Rows are points. A path goes straight from each point to the next, and from the last back to the first. The post is the endless flat space through its rows: a point in 2 columns, a line in 3, a plane in 4, and so on, so that a path can go around it. Count how often the path circles the post. Going back the other way cancels.

Post, 2 rows:
|  0.5 | -4.0 | -1.2 |
| -0.5 |  0.2 |  5.3 |
Path, 24 rows:
| -5.5 | -3.3 |  5.5 |
| -2.8 | -0.3 | -2.6 |
|  1.2 |  3.3 |  2.1 |
| -2.1 |  0.9 | -1.6 |
| -1.8 | -2.9 |  0.8 |
| -1.6 | -4.7 |  6.2 |
|  1.8 | -1.6 |  6.0 |
|  2.7 | -0.5 | -2.2 |
| -0.1 |  0.5 | -0.3 |
| -1.8 | -0.4 |  2.9 |
|  2.3 |  1.0 | -4.4 |
|  3.2 | -4.4 | -1.7 |
|  1.4 | -4.8 | -0.2 |
| -3.5 | -6.2 |  1.1 |
| -5.5 | -1.5 |  0.5 |
| -0.9 |  2.4 |  4.7 |
|  5.5 | -2.8 | -2.7 |
|  3.6 | -5.1 |  0.7 |
| -3.3 | -6.5 |  5.0 |
| -3.7 | -2.0 |  1.6 |
| -1.8 | -0.5 | -3.0 |
|  2.7 |  4.3 |  5.5 |
|  4.8 | -3.6 |  4.3 |
| -1.0 | -4.1 |  8.6 |
Times around: 2

Post, 7 rows:
|  0.7 | -2.1 | -3.1 |  3.2 | -1.9 |  0.7 |  1.8 |  0.6 |
|  0.5 |  0.6 | -4.5 | -1.7 |  3.7 |  1.0 |  0.9 |  0.0 |
| -0.6 |  1.4 |  4.8 |  3.4 | -0.4 |  4.8 | -5.0 |  3.5 |
| -0.7 | -3.6 | -4.5 | -0.9 | -1.5 |  0.3 | -0.1 | -4.2 |
| -2.8 |  2.7 |  9.0 |  0.8 | -2.2 |  2.2 |  1.0 |  4.4 |
|  3.4 | -0.8 | -4.8 |  0.2 |  5.0 |  5.7 |  1.4 | -4.9 |
| -1.4 |  2.2 | 10.3 |  2.8 |  3.2 | -1.6 | -0.5 |  3.3 |
Path, 24 rows:
|   1.6 |  -4.0 |   4.0 |   2.2 |   1.7 |   2.4 |  -1.3 |   0.4 |
|  -0.8 |  -2.2 |  -1.6 |   2.5 |   2.8 |   3.1 |  -4.4 |  -0.7 |
|  -3.2 |  -2.1 |   4.3 |   3.5 |   4.5 |  -7.0 |  -4.0 |   2.6 |
|  -1.0 |   2.7 |  -1.4 |  -0.7 |  -0.4 |   4.6 |  -0.1 |   8.3 |
|  -2.2 |  -0.2 |  -7.1 |   0.0 |   4.9 |   1.2 |   0.8 |  -1.8 |
|  -2.4 |   4.0 |  -2.4 |   2.8 |   1.3 |   2.3 |   0.5 |  -0.7 |
|   1.3 |   0.9 |  -1.6 |  -2.1 |   3.1 |   2.9 |   0.3 |  -3.5 |
|   2.5 |  -1.8 |   6.3 |   4.0 |  -6.0 |  -1.6 |   5.1 |   2.7 |
|   3.7 |  -3.3 |   0.9 |   2.6 |  -1.2 |   5.8 |  -1.2 |   6.3 |
|  -3.1 |  -2.3 |   6.7 |   4.1 |  -3.9 |   2.7 |   0.6 |   1.0 |
|   1.2 |  -6.2 |  -2.7 |   3.6 |   1.4 |   3.8 |  -1.5 |  -0.9 |
|   1.0 |  -3.8 |   9.4 |   0.1 |  -2.8 |   8.6 |  -2.9 |   0.1 |
|  -1.6 |  -1.1 |   1.5 |  -0.6 |   3.0 |   2.4 |  -2.2 |   0.1 |
|  -4.2 |   0.7 |   3.0 |  -0.1 |   6.0 |   0.4 |   0.1 |  -2.3 |
|   3.9 |   2.6 | -10.3 |   2.5 |   7.9 |   2.0 |   0.5 |  -1.4 |
|   2.7 |   3.7 |   3.2 |  -4.1 |   4.7 |   2.1 |   0.4 |  -7.2 |
|  -2.0 |   5.4 |  -5.0 |  -1.5 |   1.6 |   3.1 |  -4.4 |   4.1 |
|   0.8 |   1.5 |   6.3 |  -4.8 |   0.7 |  -0.4 |  -0.5 |  -6.7 |
|   1.0 |  -3.2 |   5.2 |  -0.5 |  -4.7 |   2.0 |  -2.8 |   2.8 |
|  -0.1 |  -2.6 |   0.6 |  -3.2 |  -0.7 |   5.8 |   3.9 |  -1.3 |
|  -3.0 |   1.8 |   4.8 |   1.6 |  -0.3 |   5.6 |  -0.9 |   2.8 |
|  -1.8 |   2.8 |  -1.4 |  -0.7 |   0.8 |   5.4 |  -3.3 |   1.2 |
|  -1.0 |  -0.5 |   2.5 |  -1.7 |   1.0 |  -0.5 |  -3.8 |  -4.1 |
|   4.8 |  -0.8 |  -0.3 |   0.2 |   3.0 |   5.8 |  -8.1 |   0.7 |
Times around: 3
